Rows are points. The points of each table are mixes of a few directions, plus a little noise. How many directions does each table use, and how many do they share? Where both have some left over, give the other angles between the two spaces (their principal angles), to ten degrees, smallest first.
In the rows, zero is written as 128.

First:
[[153 160]
 [146 153]
 [151 160]
 [ 88  73]
 [108 102]
 [123 119]]
Second (5 x 2):
[[ 82 125]
 [184 131]
 [146 130]
 [150 129]
 [ 78 124]]
Directions: first 1, second 1, shared 0; angles 50

First (5 x 4):
[[126 142 119 143]
 [ 96 180 100 170]
 [154 130 120 152]
 [151  74 160  75]
 [112 115 142  98]]
Second, 8 rows:
[[105 113 129 143]
 [115 122 133 146]
 [133 153  90 120]
 [119  94 141 100]
 [111 106 153 145]
 [155 132 173 133]
 [170 195  49  86]
 [113 108 155 151]]
Directions: first 2, second 3, shared 1; angles 60

First, 9 rows:
[[115 152 135 123 137 109 109 161]
 [155 105 127 122  91 103 130 112]
 [ 79 179 134 132 189 152 112 175]
 [ 82 150 142 134 188 189 116 113]
 [172  97  90 141  86 105 181 136]
 [104 149 133 130 157 143 119 142]
 [145 106 126 127 108 127 136 103]
 [138 128 164 100  92  77  71 115]
 [159  85 102 144 104 147 178  95]]
Second:
[[191  84  84 142  62  90 190 130]
 [112 160 142 164 138 155 116 123]
 [114 133 147 109 139 126  99 122]
 [150 132 150 153  81 110 105 100]
 [107 131 144  98 153 129 101 128]
 [120 141  92 162 156 165 181 157]
 [103 117 135  67 167 122 107 138]]
Directions: first 3, second 3, shared 2; angles 80

First, 9 rows:
[[140 140  98 101 148 162  98 107 172 138 161 119]
 [139 124 102 131 188 170 118 108 124 173 128 146]
 [118 125 155 137  89  92 145 148 111 100 114 123]
 [116 130 157 127  64  82 140 151 128  80 125 111]
 [114 105 167 178 134  95 176 152  45 143  70 156]
 [142 139  94 102 157 168  98 103 169 144 159 122]
 [126 109 134 167 178 136 156 129  66 172  87 162]
 [127 133 130 117 108 122 122 130 145 110 139 117]
 [131 147 115  88  88 129  98 124 191  90 171  97]]
Second, 10 rows:
[[120 162 132 159 111 122 170 136  28 171  71 190]
 [149  98 137  98 160 129 116 164  91 104  94  66]
 [132 102 131 132 163 134 123 129 133 131 127 114]
 [133 146 104 118 138 154 115 109 146 148 145 141]
 [120 127 159 131  82  86 148 160  89  94  99 114]
 [113  84 153 164 146 107 137 123 165 118 145 127]
 [114 172 112 127  74 126 126 102 171 130 166 165]
 [151 154 100  55 104 148  83 135 165  90 154  70]
 [107 137 135 161 102 112 145 109 150 137 146 170]
 [139  98 114 133 201 161 114 113 142 156 134 122]]
Directions: first 2, second 4, shared 2

First:
[[163 176  95 172 162  61  91  90 109 132 162 117 179 134 134  78 148  71]
 [116 113 123 131 138 122 141 136 159 122 111 136 126 112 143 140 129 144]
 [173 156 127 106 113 169 133 111  87 165 143 119 145 163 112  99 106 150]
 [104 105 166  95  85 179 133 151 101 122 125 125  82 139 101 160 118 137]
 [106  91 148  93 106 182 163 156 151 130  97 139  93 122 129 165 109 184]
 [137 144 125 137 130 114 112 117 108 128 144 122 137 136 121 114 134 103]
 [164 152  87 151 171  94 136 105 160 148 124 133 179 121 160  92 128 144]
 [ 86 114 137 156 133  78  99 137 134  86 135 127 109 104 125 149 158  70]
 [101  88 137 106 123 160 165 156 173 123  91 143 102 109 144 164 116 181]
 [170 148 100 125 149 137 150 111 144 162 121 132 167 136 148  97 111 170]
 [ 89 121 163 136  98 111  86 138  80  91 155 115  88 131  92 150 151  54]]
Second, 11 rows:
[[146 146 117 137 136 115 119 115 119 136 139 124 147 135 128 109 130 117]
 [147 130 128 105 120 166 148 128 125 151 120 129 131 141 127 123 108 167]
 [126 110 139 100 111 174 155 142 136 139 109 134 111 132 127 144 108 174]
 [153 146 118 127 133 131 128 115 117 145 135 126 147 140 128 107 121 134]
 [172 155 114 117 131 150 138 110 112 162 135 124 157 151 128  97 110 154]
 [103  90 151  92 103 183 161 157 148 127  98 138  90 123 127 167 111 180]
 [ 39  98 142 191 145  15  69 147 149  39 140 128  91  74 128 171 193   7]
 [ 60  88 150 146 125  92 112 156 152  74 118 134  85  93 127 176 156  86]
 [177 153 115 108 127 165 146 111 111 170 131 125 156 155 129  96 103 170]
 [140 141 121 135 135 118 122 118 121 133 136 125 142 133 128 114 130 119]
 [143 151 115 148 142  97 109 110 116 129 146 122 151 131 128 105 138  99]]
Directions: first 3, second 2, shared 2

First (9 x 24):
[[142 141 140 111 118 136 133 111 126  86 135 101  94 125 118  67 132 136
  123 100  89 117 146 114]
 [ 97 117 122 106 158 103 158 190 120 180 138 184 166 126  67 163 101 134
  123 164 149 154  97 148]
 [157 137 134 150 101 151 100  70 135  83 116  78  95 131 184  99 152 122
  133  95 112 105 156 111]
 [129 126 126 134 128 129 123 125 130 131 125 129 131 127 136 138 129 125
  130 129 134 127 127 129]
 [129 140 144  85 131 126 155 142 119  97 145 122 102 122  74  58 117 142
  117 108  84 129 135 119]
 [146 137 136 126 114 141 120  98 129  90 127  96  99 127 145  86 139 129
  128 102 103 112 147 114]
 [110 110 109 160 139 118 116 146 132 187 117 165 175 132 151 218 125 116
  137 165 185 141 106 147]
 [119 116 115 154 133 123 115 132 133 165 118 146 156 132 153 190 128 118
  135 152 166 134 115 140]
 [124 126 127 125 131 124 133 135 126 133 129 135 134 128 120 133 125 129
  128 132 130 132 125 131]]
Second (8 x 24):
[[132 149 153  59 131 126 171 148 114  72 155 114  82 120  41   7 112 152
  110  94  52 127 140 113]
 [124 119 118 156 129 127 111 123 134 155 117 138 150 132 161 182 133 118
  135 145 161 130 121 136]
 [134 138 140 102 125 131 142 128 124  97 138 113 103 125 100  71 125 137
  121 108  93 124 138 119]
 [130 134 135 109 128 128 139 132 125 111 135 123 114 126 105  93 124 134
  123 118 107 127 132 123]
 [138 122 119 171 115 139  94  95 138 137 110 114 137 133 194 176 146 114
  139 132 158 119 134 127]
 [125 119 117 156 127 128 111 122 133 153 117 136 149 131 162 180 134 118
  135 144 160 130 122 135]
 [116 113 113 157 135 121 114 136 133 173 117 152 164 131 155 203 128 117
  136 158 174 137 112 142]
 [124 130 131 112 133 124 140 141 124 126 134 134 125 127 104 113 121 133
  124 127 117 132 125 128]]
Directions: first 2, second 2, shared 2

First:
[[152 169  85 171 109 100 113 117 132 129 120 124 143 190 139 160  63  97
  113 145 118 107  85 141 177 176 175  97 101 114 171 127]
 [114 104 157 101 140 146 136 135 123 128 132 131 119  92 120 107 166 146
  137 116 133 139 153 120  98 101 101 146 145 136 104 127]
 [120 114 140 114 133 137 132 131 127 126 131 130 124 107 126 119 149 138
  133 122 132 135 142 126 112 112 114 138 136 134 115 127]
 [142 151 104 154 116 111 119 122 132 129 122 125 137 162 134 147  91 110
  120 137 123 117 104 136 155 155 152 112 113 120 150 129]
 [140 148 109 148 119 115 121 123 131 128 125 127 137 159 135 143  98 113
  122 138 124 120 107 132 152 151 150 112 115 121 147 129]
 [104  88 171  85 148 156 142 137 123 127 138 132 113  64 115  95 193 158
  143 110 136 146 171 116  79  77  82 160 156 142  87 127]
 [154 175  80 175 103  96 110 118 135 130 118 124 146 198 141 163  53  94
  112 148 119 105  77 143 184 182 179  93  98 113 172 128]
 [100  77 179  74 152 164 146 141 121 126 141 135 110  52 113  89 209 165
  145 105 139 153 180 114  66  69  72 167 161 145  79 128]]
Second:
[[114  84 142 113  98 167 164 172 119 154 135 122 107  75 129  76 199 130
  156 112  90 142 138  99  53  76 132 134 136 140  75 146]
 [128 115 125 126 122 130 113 131 123 135 131 120 126 126 128 127 122 125
  124 123 124 136 128 122 129 132 133 131 125 126 125 129]
 [117  89 137 116 103 158 146 161 118 151 136 119 112  89 130  89 176 128
  144 114  99 143 135 104  75  93 132 134 132 137  88 142]
 [131 164 130 135 149 113 148 111 138 108 120 144 136 147 127 144 120 133
  128 143 143 109 127 146 146 131 118 121 132 129 147 122]
 [131  66 110 120  95 137  47 140 107 161 146  89 125 119 130 124  94 115
  104  99 117 169 125 102 139 156 153 140 110 116 120 130]
 [144 146 105 139 145  91  55  90 128 116 128 118 148 178 129 181  39 121
   90 132 161 131 116 146 211 193 135 127 111 110 181 109]
 [132 189 133 140 164 106 167 100 147  93 114 158 140 157 126 152 119 136
  132 154 152  95 125 157 153 132 110 116 137 130 157 118]
 [133  89 112 124 108 129  64 131 115 149 140 102 128 129 128 133  93 119
  107 110 125 155 124 113 146 155 145 136 116 118 131 129]
 [121 210 156 137 172 122 249 116 156  83 106 183 130 135 126 125 186 147
  165 167 139  73 133 162 100  81  92 109 155 146 131 126]]
Directions: first 1, second 2, shared 0; angles 40

First (11 x 32):
[[103 164 217  87 166  80 139 183 132 184 172  94  95 128 221 153 167  60
   69 168 172 162 125 163 208 150 169 116  68 101 106 161]
 [117 119 148 119 135 105 144 159 140  90 142 143 103 162 196 106 105 131
  125 129 124 105 101 124 142 137 127 129 138 105 188 114]
 [125 145 149 119 136 120 127 133 125 161 134 114 127 116 132 144 149 106
  110 141 144 149 135 140 148 131 142 123 105 127  98 144]
 [145 125  84 149 111 160 113  84 116 143 103 125 162  98  42 139 136 147
  148 115 120 139 153 123  93 113 118 130 137 155  83 131]
 [118 107 140 123 129 108 146 162 143  67 140 153 100 173 202  94  91 142
  134 122 115  89  91 116 132 139 118 133 150 102 211 104]
 [130 132 125 129 127 133 124 120 123 143 126 121 135 118 112 134 137 124
  126 129 132 138 137 132 127 125 132 127 122 133 108 135]
 [126 112 120 134 125 124 135 136 135  88 128 145 120 149 151 107 102 147
  142 120 115 104 109 116 118 129 116 133 148 119 173 111]
 [149 138  81 151 111 171 102  70 109 179  98 110 173  75   7 160 159 134
  140 120 126 160 170 131  92 109 124 126 121 168  39 146]
 [133 111 103 139 117 139 129 118 129  95 117 144 133 138 116 113 106 152
  149 113 109 106 120 113 103 123 111 134 153 131 154 111]
 [142 106  80 151 109 155 120  99 125  96 105 147 144 130  78 113 104 166
  160 106 104 109 128 108  86 116 104 136 162 141 143 110]
 [122 147 159 114 141 112 130 145 129 161 143 110 119 122 151 145 151  99
  105 144 147 147 133 145 158 135 146 123  99 120 107 146]]
Second (11 x 32):
[[127 133 134 124 131 126 127 129 127 139 131 123 128 123 127 133 135 121
  122 132 133 135 132 133 135 130 133 127 121 128 117 132]
 [142  87  64 157 101 156 128 103 132  47 101 169 140 153  96  88  75 193
  180  94  85  78 110  92  66 117  89 141 190 136 193  88]
 [127 131 134 125 131 125 128 131 128 133 131 126 127 127 132 131 131 123
  124 130 131 131 129 130 133 129 131 126 124 126 125 131]
 [117 129 155 115 139 108 139 156 136 115 144 131 108 147 184 120 121 117
  116 136 134 120 111 131 150 137 134 127 123 110 159 126]
 [147 135  86 146 113 164 108  78 112 167 101 114 166  85  25 154 151 137
  140 121 126 152 163 129  98 112 124 126 125 162  55 140]
 [118 161 176 105 149 108 127 145 124 194 149  95 121 106 147 162 171  78
   87 155 162 168 144 155 177 136 158 118  79 124  72 160]
 [137 142 116 132 124 146 115 100 117 173 117 109 151  93  67 154 156 118
  124 131 136 155 156 137 123 119 134 123 112 148  65 144]
 [125 150 149 117 138 123 123 128 121 179 135 104 132 103 117 155 162  97
  105 143 149 159 147 147 151 130 146 121  96 133  76 152]
 [110 111 160 114 139  94 151 179 146  66 151 152  88 182 235  90  90 132
  126 128 122  91  85 119 150 144 124 132 144  93 223 106]
 [119 129 151 118 137 111 137 152 135 117 142 130 110 145 175 120 121 120
  118 134 132 121 114 130 146 136 134 128 124 112 155 125]
 [139 101  82 150 108 149 127 107 130  76 108 156 139 142  99 102  93 173
  163 104  99  96 117 104  84 119 102 136 169 136 168 102]]
Directions: first 2, second 2, shared 2
